Every row gives one point. Examples show where two turns around zero, p and q, send a point. Write where each new point lands after one turn and then the other. Backwards means that the second turn is done in reverse. Each puzzle has new turns, and all numbers are rounded.

Turn p:
[ -4 -11] -> [-10   6]
[14 11] -> [  8 -16]
[-22 -11] -> [-6 24]
[-36  20] -> [27 31]
[48 -8] -> [-17 -45]
Turn q:
[  3 -15] -> [ -8 -13]
[-20  39] -> [10 43]
[ 33 -25] -> [  9 -41]
[-16   0] -> [-12  10]
Where do these land?
p, then q: [  8 -34] -> [-27  22]
q, then p: [22 -2] -> [-19 -12]
p, then q backwards: [-24  38] -> [21 40]
p, then q: [ 22 -10] -> [-24  -6]
p, then q backwards: [-28   8] -> [-7 28]

Turn p:
[ -9  26 -24 -15] -> [-17  -2 -35  -1]
[10 -2 -1  8] -> [ 5 -6  4  9]
[ 7 -8 32 28] -> [11 16 35 19]
[-21 -14   1   3] -> [-15   1  14 -15]
[ -5  21 -18 -48] -> [  2   2 -49 -25]
[ 19 -22   9  23] -> [ 15 -12  30  14]
Turn q:
[ 7 32 -3  6] -> [ 15   5 -23  18]
[ 21 -14   0  13] -> [11 20 16 -7]
[  9 -26  26   8] -> [ -8  20  10 -31]
[-34 -20  -2   4] -> [-36  -9  13   2]
[ -3  29 -21 -32] -> [ 20 -37 -16  17]
Where do these land?
p, then q: [-36 -20  22  32] -> [-30   0 -43 -21]
p, then q backwards: [  1   0 -16 -23] -> [ -1  11  18 -18]
q, then p: [ 17  10 -20  -4] -> [17 -9 10 19]
p, then q: [-18  18  -6 -11] -> [ -5 -18  -2  21]
p, then q: [36 -7 20  7] -> [ 24  33   1 -12]
